Each point is reached from the start by the listed moves, each made once or not at all, plus a little noise. Is the number of moves made odd or even? Then give how often each move was made.
In the rows, 128 means zero.

Moves:
(1): 158	141	136
(2): 126	146	190
Start: 124	134	134
Points:
124	132	135 => even (0, 0)
152	168	204 => even (1, 1)

Moves:
(1): 187	122	91	143	125	168	126	158	147	153	157	114
(2): 117	176	110	97	66	123	134	128	99	116	174	135
(3): 150	143	167	149	99	114	153	128	161	158	126	133
(4): 127	139	119	167	112	140	134	94	79	129	127	143
(5): 130	150	139	137	159	140	108	135	112	131	140	119
(6): 119	120	142	129	110	159	139	147	121	148	134	140
(7): 151	123	148	111	139	104	158	120	97	135	125	127
(8): 93	128	113	160	158	70	122	163	142	149	134	142
(9): 121	132	112	139	138	144	157	131	152	111	122	136
(10): 113	150	112	107	119	122	142	103	143	183	110	112
(11): 114	109	145	145	137	136	126	108	121	122	182	103
Start: 143	151	136	140	134	114	114	113	119	124	123	137
Points:
77	235	77	160	76	58	132	91	72	192	160	158 => even (0, 1, 0, 1, 0, 0, 0, 1, 0, 1, 0)
219	161	155	160	116	117	178	93	153	231	181	83 => odd (1, 0, 1, 0, 0, 0, 1, 0, 0, 1, 1)
210	167	120	198	146	196	169	135	63	160	162	151 => even (1, 0, 0, 1, 1, 1, 1, 0, 1, 0, 0)

Moves:
(1): 162	145	119	134	120	129	124	108	133	137	147	99	142	135	116	125	110	128	125	131	130	149	124	148
(2): 97	200	117	137	109	130	135	134	116	111	146	113	111	118	158	135	132	110	120	122	113	106	113	116
(3): 141	141	177	142	136	129	145	96	126	137	123	114	102	125	120	118	144	127	128	134	124	147	123	125
(4): 135	125	129	161	117	140	98	139	141	147	142	147	132	132	124	99	143	155	171	141	113	132	162	135
(5): 118	133	119	115	152	126	144	130	110	141	118	127	117	129	126	142	120	140	143	121	134	113	134	158
(6): 143	128	133	124	128	150	136	108	136	100	139	133	153	121	130	120	127	133	126	137	126	129	117	153
(7): 131	118	117	124	95	143	134	123	157	146	132	118	126	123	121	109	123	117	151	129	106	125	115	125
(8): 128	125	141	113	120	141	119	157	135	130	139	131	135	135	156	136	128	131	125	122	110	120	135	136
(9): 134	126	119	120	150	117	111	135	168	118	132	117	100	133	144	148	163	157	126	124	146	109	114	121
(10): 105	116	125	131	139	172	101	131	136	142	121	138	90	126	99	132	104	132	101	128	137	124	156	125
(11): 115	118	139	111	129	133	108	136	114	132	186	133	131	133	118	108	137	143	129	122	90	137	94	97
(12): 142	137	132	127	131	115	128	147	163	162	114	183	170	95	150	136	118	140	112	130	123	120	123	108
(13): 97	123	147	122	120	101	108	101	142	133	124	127	169	97	104	135	130	152	124	119	139	144	158	159
(14): 107	147	136	118	137	128	132	121	135	121	117	133	158	184	137	118	136	126	130	119	126	109	92	106
(15): 107	120	108	147	144	157	116	121	129	147	125	128	119	139	186	152	121	119	148	125	123	137	127	99
(16): 116	135	131	143	114	129	140	140	129	118	136	142	122	135	131	153	122	143	129	127	136	134	124	124
(17): 137	132	123	122	118	141	130	128	107	138	145	123	147	135	116	134	154	137	147	122	135	119	127	114
(18): 132	127	132	116	118	105	149	114	111	132	124	137	139	132	166	126	133	168	95	158	152	116	142	135
(19): 126	130	137	109	112	128	103	144	115	127	123	132	129	111	128	129	117	149	153	142	155	121	115	142
(20): 132	133	128	114	141	102	130	115	116	110	143	124	116	148	118	166	119	88	134	168	126	104	146	125
(21): 125	131	123	118	125	124	134	132	153	135	146	156	133	126	139	115	117	121	136	118	155	142	144	120
(22): 134	133	116	114	137	140	138	140	131	124	115	117	115	125	110	136	124	145	145	139	127	154	147	107
(23): 143	120	129	125	123	117	126	97	121	127	111	137	108	140	143	122	103	130	135	104	118	107	148	114
(24): 129	133	117	120	113	124	120	114	130	126	117	156	123	135	141	129	138	118	120	130	117	143	123	139
Start: 107	152	110	150	112	111	151	133	144	125	112	124	131	132	109	121	146	134	119	152	162	157	119	125
Points:
102	152	113	60	97	133	127	119	233	125	144	229	126	207	180	170	129	212	81	194	110	95	101	47 => even (0, 0, 0, 0, 0, 1, 1, 1, 1, 1, 1, 1, 0, 1, 0, 1, 0, 1, 0, 1, 0, 1, 1, 1)
152	159	142	107	131	126	87	35	177	158	155	189	88	142	205	167	116	201	81	219	165	135	107	92 => odd (1, 0, 1, 0, 0, 1, 0, 0, 1, 1, 1, 1, 0, 0, 1, 0, 0, 1, 1, 1, 0, 0, 1, 1)
44	236	138	59	72	126	107	141	178	78	209	153	176	156	157	147	174	247	178	103	173	125	85	73 => odd (0, 1, 0, 0, 0, 1, 0, 1, 1, 0, 1, 0, 1, 1, 0, 1, 1, 0, 1, 0, 1, 1, 1, 0)
146	153	82	99	127	159	46	81	180	157	177	190	122	150	160	186	119	173	139	179	151	121	95	74 => even (1, 0, 0, 0, 0, 1, 0, 0, 1, 1, 1, 1, 0, 0, 1, 0, 1, 0, 1, 1, 0, 0, 1, 1)
100	240	108	194	138	140	130	153	249	184	132	176	87	99	216	138	184	182	180	160	162	179	149	33 => even (0, 1, 1, 1, 0, 0, 0, 0, 1, 0, 0, 1, 0, 0, 1, 0, 0, 0, 0, 0, 1, 1, 0, 0)
